Each point is reached from the start by the listed moves, each made 0, 1 or 2 times, or once backwards (-1), plus a little noise. Say if it took an odd or an even number of moves. Then give how often each move was made.

Moves:
(1): 26 -57 26 15 11
(2): 21 27 1 -23 20
(3): 20 18 19 -2 -11
Start: -1 -4 6 -20 8
Points:
71 -99 78 9 20 -> odd (2, 0, 1)
-28 45 -3 -14 -32 -> odd (-1, -1, 1)
41 50 7 -66 50 -> even (0, 2, 0)
-23 -31 2 3 -13 -> odd (0, -1, 0)
-1 6 -11 -42 39 -> even (0, 1, -1)

Moves:
(1): 17 13 -12 5 11 8 11 11 13 -6 -5 -15
(2): 3 1 -8 -15 11 0 -2 2 -10 4 -13 9
(3): 4 7 -6 2 -15 8 -2 -6 -24 15 17 -14
(4): -6 8 0 6 -4 -11 9 -24 -7 -8 -22 -3
(5): 7 4 0 1 22 1 0 -15 -1 -1 9 8
(6): -13 6 -2 15 12 15 6 7 -12 2 -7 8
(7): 4 -21 7 3 2 -6 17 -4 -11 5 3 2
(8): -13 17 0 -8 8 -13 -5 17 -10 -7 -1 -4
(9): -11 6 11 -3 1 0 11 2 16 33 2 7
(10): 4 1 -12 8 -4 -16 -2 6 10 7 -3 5
(11): -8 9 -18 -4 -4 12 14 -2 11 -3 4 4
Start: -2 7 -5 -8 0 4 -8 8 4 2 -5 6
Points:
-13 36 -7 13 86 -3 4 -19 -34 48 -52 63 -> even (0, 2, 0, 1, 2, 2, 0, 0, 1, 1, -1)
5 -44 -26 16 -16 -3 -21 45 -121 54 1 22 -> odd (-1, 2, 2, -1, -1, 2, 2, 0, -1, 2, -1)
-36 54 -1 35 59 2 56 -14 -26 14 -53 13 -> odd (1, 0, 0, 2, 1, 2, 1, 1, 1, 0, 0)
-35 61 -14 -36 45 38 53 104 17 51 -9 -7 -> odd (2, 1, 0, -1, -1, 1, 1, 2, 2, -1, 1)
-77 43 15 -10 40 -8 30 -10 26 42 -27 61 -> odd (-1, 0, -1, 1, 1, 1, 0, 1, 2, 0, 1)
